Each row of a before or after table is a point. The points were changed in one or more steps. Then noise was added and the rows were shuffled. The steps act on columns, c1 being the first. Name the steps. A step turns or swaps two columns, mirrors them in a line or flattens them onto one, adds a multiple of one to another, or multiplies or shifts one. Angles are multiples of 10 degrees, from the lower column toward the higher: turns from -170 to 170, lines from 10 to 170 but not 90. Use the fewest steps. Two steps may share a column if one is a turn and the other turns, adds or multiplies; they go together, in the order done. Otherwise the lowest column goes first.

Before, 13 rows:
[[-56 -74  64]
 [ -3 -52 -30]
 [-50  14  33]
 [ 14  -2   2]
 [-48 -45  12]
 [-28 -45  42]
 [  3   0  -6]
 [-27 -22   1]
 [-29 -20 -19]
 [-12 -33 -21]
 [ 28  49  48]
 [-17  69  22]
 [ 30  34  24]]
After:
[[ -7  -6   0]
 [ 53  32   3]
 [ 61 -32  -6]
 [ 93 -31 -54]
 [ 21 -28  20]
 [  3 -63   2]
 [ 52 -17 -34]
 [-23  43 -18]
 [ 11 -39   9]
 [-15  65 -25]
 [-13   2 -10]
 [ 29 -21   4]
 [  5  73  19]]
Steps: turn c2 and c3 by -30 degrees; turn c1 and c3 by -150 degrees

Before (11 x 8):
[[ -2  24 -51  16 -12  18 -16  29]
 [  8 -25  63 -43  -7  27 -10  18]
 [ 16  -6  36  15 -61  93   4 -61]
 [-63   9  28  -5 -23  46 -36 -53]
 [ 10  41   8 -32 -52  -8   5 -22]
 [ 28 -46  74   6  13  12   4  26]
 [ -2   5 -45  54  -2  15 -30 -95]
 [  0 -65 -32 -32 -53  23 -37 -30]
 [-74 -16 -30   5 -13 -35  42   5]
 [-41 -21  25  41 -52 -29  -2 -38]
 [ 22  24  40  39 -29   4  41  62]]
After, 11 rows:
[[-82   8 -44  56  -5   9 -32 -47]
 [ 18 -33  63 -35  -8 -15 -24   1]
 [-27  54 -29  12 -10  -3  56  64]
 [ 68   2  36  60 -29 -27  31  13]
 [-47 -22  36  56 -64 -74 -55 -44]
 [-25 -66 -32   6 -54   8 -42 -18]
 [-16  32   9   6 -51   3  10 -22]
 [ 35 -73  70  -3  16  -9  -2 -10]
 [-53  19  24  82 -52  27  18  17]
 [ 22  26 -49  25  -9  -2 -24  15]
 [-77  72  30  11 -22 -13 -56  28]]
Steps: add -1 times c1 to c2; turn c1 and c8 by -60 degrees; add -0.7 times c5 to c4; mirror c6 and c7 in the line at 110 degrees

Before:
[[  3  -9   0  -6  -7   4   0 -12  17 -13  16]
 [ 10  -6   0   0   0  14  14  12   1  -8  23]
 [  7   5   4 -12 -27   4 -15   5 -23  19   3]
 [ 10  -7   5  -7  11  14   2  -6   1  -6   1]
 [ 19  12   1 -10  18  28  11  -3   2  -8  14]
 [-16  20  24  -2 -15  11  11   5  -6 -10  -4]
 [ -9  -4   3  14 -17 -15 -11   1  12  11   3]
 [  2  -6   0   5  11 -17  21 -24  13  -8  21]
 [  0  19   0   9  -4   3  -4  -1   4 -19  -1]
 [-17  -1  -6  13   9   5  -8 -10   5  23   4]
 [ -3   8   4 -12   9  -7 -13   3  14 -19  11]
 [  0 -18   2   7   8   9  -4   7   8 -32  -5]
 [-21 -16  -1  -5 -22  14  12  18 -13 -24   6]
 [ 10   6  -4 -12   4   3  12  -9   7   9  -5]]
After (14 x 11):
[[  0 -19   2   7   8   2  -6   5   9 -95  10]
 [  9  -7   6  -8  12  -3   5  -5   2 -17  14]
 [ 18  12   0 -12  19 -19  12   2   3 -24  25]
 [ -4   9   3 -12  10  -8 -13  -2  14 -55  -9]
 [-16  -1  -6  13  10  -3  -4 -11   4  69   3]
 [-20 -15   0  -4 -23  -9   6  21 -13 -72  12]
 [ -9  -4   4  14 -17  -1 -10  -3  12  32 -14]
 [  3  -9   1  -6  -6 -16   5 -13  18 -39   1]
 [  2  -5  -1   4  11 -18  28 -18  13 -23 -21]
 [  9   4  -4 -12   3   4  14  -5   8  27   3]
 [-15  19  24  -2 -15   3   8   9  -7 -30  10]
 [  9  -5   0   0   0 -26   8  17   0 -23  10]
 [  8   5   5 -12 -27  -4 -16   0 -23  58   3]
 [  0  18   1   9  -4   1  -3  -1   5 -57   3]]
Steps: turn c6 and c11 by 100 degrees; turn c7 and c8 by 20 degrees; multiply c10 by 3

Before, 8 rows:
[[  6   0   1 -13  -8  38  14  14  17  12  24 -13   5 -36]
 [-15  16   3 -15  11  14  -1   8  23  11   9  -2 -20   9]
 [ -6  -7   0  25   2 -13 -13 -19 -24  25   0 -11  -2   4]
 [ 26  16 -32  -4 -16  -4  -1  -3   5  12 -11 -13  -8   2]
 [  0 -15  -6  -5  -2 -20  -5  -5  19   4  39  25 -13   3]
 [-19  25  22 -17   3 -18   0 -24   4   5  -3  -8   7   0]
 [  0  -6   6  20  12  -9  -9  -1  19  13  -2  -3  15 -15]
 [ 12 -25   1  22 -19   1 -19   0  -6  18   1   0 -16  -7]]
After, 8 rows:
[[-13 -56 -18  -5   4 -20 -33  -5  19   3  38  18   0 -17]
 [  7 -40   3 -14  12  39 -16  15  15   8  22  12   5  36]
 [  3 -16  65 -17   6 -16 -28 -24   6  -5  -1  -6 -22   4]
 [ -2 -25 -97  -5  11  -4 -29  -4   4  16 -10 -11  25   8]
 [-14 -67   2  22  17   0 -48  -1  -7  18   0   5  14   7]
 [-21 -24   9 -15  11  15 -30   7  22 -12  11  -8 -10  -5]
 [ -5 -49  -2  24  25 -11 -44 -18 -25  -3  -1  -8  -4   5]
 [ 14 -48  18  20  13  -9 -39  -1  20 -13  -2   8  -1  12]]
Steps: mirror c1 and c13 in the line at 40 degrees; shift c2 by -40; multiply c3 by 3; turn c5 and c10 by -90 degrees; shift c7 by -30; mirror c12 and c14 in the line at 160 degrees

Before, 10 rows:
[[ 49  19  40 -15 -36  14   7  55   5 -39  14 -10   6  25  45 -82   2  28
   19  -3]
 [-26  49 -12 -10 -18  27 -38 -13  39   6 -12  35  38  -6  -1 -22  -6 -10
    8 -39]
 [-16   9   7  17  -2  40 -23  19  32  25 -11  38  28 -14  -6 -32  12  12
   18   6]
 [ 27  17  52   5 -14  10   0  30 -11 -22  -7  13 -28   7  44 -32  -1 -11
    5  13]
 [ -5 -30  10  11  -2   1  -9   6  -9 -28 -28  -8  15   4 -14  -5  27  -9
  -43 -16]
 [ 12 -45  21   9  -6 -25  -6 -14  23 -12  -2  -2  14  10 -16   9 -22  -5
  -26 -19]
 [ -1 -61 -35  15   2 -10  10 -47  13 -44 -19  -4  -9  16  19  38  -1   1
  -25  -7]
 [ 21  20  -2   3  -9  20 -55  14  14   1 -19  43  47 -14  -3 -55   3 -23
   29  -5]
 [-11 -42 -10  15   7  -6 -22 -37 -22   5 -26 -33  -9  27  -5  17  -9   6
  -23   7]
 [-23 -38  -3  28  -2 -42  21 -26 -20 -23 -20  -5  16  33  -8  13  -2  -6
  -32  24]]
After:
[[  1 -62 -36   2   0 -21  13 -47   2 -45 -19  71 -20  15   6  37  -1  11
  -23  -6]
 [-25  50 -12 -18 -16  20 -39 -13  -8   8 -12 -63  76  -7  33 -22  -3  41
   10 -39]
 [ 27  17  52 -10 -14   1   0  31 -12 -23  -8 -62 -56   7  29 -31  -3 -11
    7  12]
 [-15  10   7 -44  -1   5 -24  20  12  26 -12   8  54 -14  34 -32  11  30
   18   5]
 [ 12 -47  22  18  -6 -22  -4 -15  -5 -10  -4  82  27   8  -6   9 -24  25
  -24 -21]
 [ 49  21  39  -4 -33  19   9  51  28 -36  15 -74  10  23   6 -84   4   5
   19   0]
 [ 22  19  -2 -20  -8   5 -55  16 -24   1 -16 -12  95 -15  42 -54   3  15
   29  -6]
 [ -5 -30   9  -5  -2 -10 -10   8  -9 -28 -28  54  30   6 -11  -5  26 -10
  -45 -15]
 [-23 -36  -4  24  -3 -44  23 -26  -6 -25 -18  64  33  33  -7  14  -4 -19
  -32  25]
 [-11 -41  -9  -2   8 -16 -23 -36   5   4 -27  56 -18  26 -30  16  -9 -21
  -25   6]]
Steps: turn c12 and c15 by 70 degrees; add -1.5 times c2 to c12; mirror c4 and c6 in the line at 120 degrees; swap c9 and c18; multiply c13 by 2
